Every row gives one point. Before rounding, the points of a table are all equally far from one centre. They may lie mostly on one side of it. Where is the centre, to within rounding?

Points, 6 rows:
-7.1; 23.5; -9.5
-11.4; 19.0; 15.0
-6.0; 25.5; 0.1
-8.9; 24.7; 5.3
-7.4; 23.4; 9.6
14.8; 12.7; 0.7
Centre: -5.8; 2.6; 0.0

Points, 10 rows:
-1.9; 7.1; -9.4; -23.6; -16.1; 14.7
-1.7; -0.9; -17.1; -26.4; -9.1; 10.8
-0.8; -8.6; -21.2; -15.7; -10.4; 6.4
8.7; -0.8; 10.1; -26.5; -1.1; 7.0
14.8; -1.5; -3.9; -28.5; -11.8; 13.8
-5.6; 5.9; -9.1; -25.0; 10.2; -2.6
7.6; 3.3; -10.6; -33.2; -10.9; 1.2
7.0; 12.1; -13.1; -29.0; 3.4; 17.5
3.5; 7.7; 1.3; -31.3; 6.6; 7.0
4.6; 15.0; -11.1; -26.5; -17.0; 9.6
Centre: 9.7; 6.6; -7.5; -10.2; -1.8; 3.7

Points (15 x 9):
6.2; 8.7; 19.1; 13.6; 10.8; -22.7; 5.6; 17.5; 6.6
4.3; 12.6; 9.9; 23.0; -9.7; 9.4; -0.5; -2.2; -23.9
11.3; 20.9; 24.0; 18.6; -0.1; -0.5; 20.3; 10.4; -18.7
10.2; 1.9; 10.6; 35.7; 7.6; -3.8; -1.6; -8.0; -10.2
-7.4; 3.0; 9.5; 16.7; 11.6; -5.1; -11.0; -7.8; -25.3
11.3; -0.8; 10.7; 12.1; -5.5; -15.3; 18.3; 8.1; 16.0
2.9; 0.0; 21.1; 19.0; -7.3; -16.3; 11.5; -6.3; -24.3
18.9; 0.9; 12.0; 32.1; -5.1; -5.2; 9.0; -7.8; -17.8
1.1; -0.8; 12.1; 30.0; 18.0; -8.7; 28.6; 10.7; -21.1
6.1; -2.9; 8.6; 1.4; -21.8; -6.0; 26.3; 14.0; -11.2
-0.7; -0.1; 29.4; 11.5; 0.4; -17.6; 22.5; 5.4; -11.5
8.7; 4.5; 27.7; 21.1; -4.6; -6.8; 11.3; -7.2; -17.0
4.2; 11.2; 25.9; 19.8; -9.4; -8.1; 11.6; 12.4; -3.8
5.6; 9.8; 30.0; 15.4; -7.4; -1.5; 5.6; 15.4; -11.3
-1.1; -7.0; -0.9; -0.7; -10.5; -10.6; -8.6; -10.1; -17.4
Centre: 8.0; 0.7; 1.9; 7.1; 7.4; -3.1; 10.2; 6.9; -11.7

Points (17 x 12):
6.9; -9.0; 25.7; -10.0; -1.5; 41.4; 6.7; -7.7; -0.2; 5.0; 4.4; -11.8
3.6; 4.8; 16.2; -10.8; 3.0; 32.9; 5.5; -21.7; 0.7; 0.5; 15.3; -11.1
19.4; -10.9; 17.7; -6.7; 3.2; 26.6; -5.1; -14.4; -7.8; 14.0; 13.2; -8.7
11.6; -6.5; 15.7; -17.4; 11.1; 26.8; -2.6; -15.5; -6.7; 18.0; 7.9; -8.9
2.0; -6.3; 8.7; -5.8; 4.5; 27.8; 6.3; -26.6; 9.1; 6.5; 12.0; -13.8
-4.3; -12.3; 14.7; -13.0; 9.2; 26.9; -1.3; -18.9; 12.4; 14.0; 10.9; -11.3
16.1; -12.3; 24.4; -9.5; 2.4; 16.9; 1.2; -8.1; -7.2; 18.9; -6.1; -12.1
8.3; -23.1; 4.7; -6.6; 8.4; 32.7; 8.1; -17.5; 4.6; 3.7; 6.4; -12.7
6.4; 1.6; 20.3; -3.4; 1.2; 30.7; 0.2; -12.3; -3.0; 10.0; 3.9; -21.5
1.7; -13.8; 11.9; -10.0; 6.0; 29.4; 1.0; -9.0; -12.1; 9.0; 11.4; -24.8
4.5; 5.8; 21.0; -5.7; 4.6; 30.7; 2.3; -18.0; -0.2; 15.8; 9.8; -12.1
2.0; -3.5; 12.5; -10.3; 10.9; 35.4; 10.6; -19.3; -3.4; 13.1; 11.7; -13.0
-6.8; -7.9; 26.9; -4.8; 11.4; 30.0; -0.9; -7.6; 5.1; 22.1; 0.8; -6.7
13.2; -3.9; 18.7; -2.7; 5.7; 30.2; -0.3; -19.7; 9.5; 10.4; 0.0; -5.7
9.2; 6.8; 22.6; -7.1; 4.3; 25.5; -0.9; -16.4; 11.9; 7.8; -1.4; -6.0
3.8; -12.4; 26.3; -4.9; -8.0; 34.4; 11.5; -10.2; 8.2; 10.9; 9.7; -13.7
1.4; 0.7; 22.6; -12.4; 14.2; 20.8; 5.8; -20.0; -3.6; 12.1; 10.2; -14.7
Centre: -1.9; -7.4; 9.2; -4.5; -0.6; 15.3; 7.5; -0.5; -3.1; 3.7; 6.5; 2.7
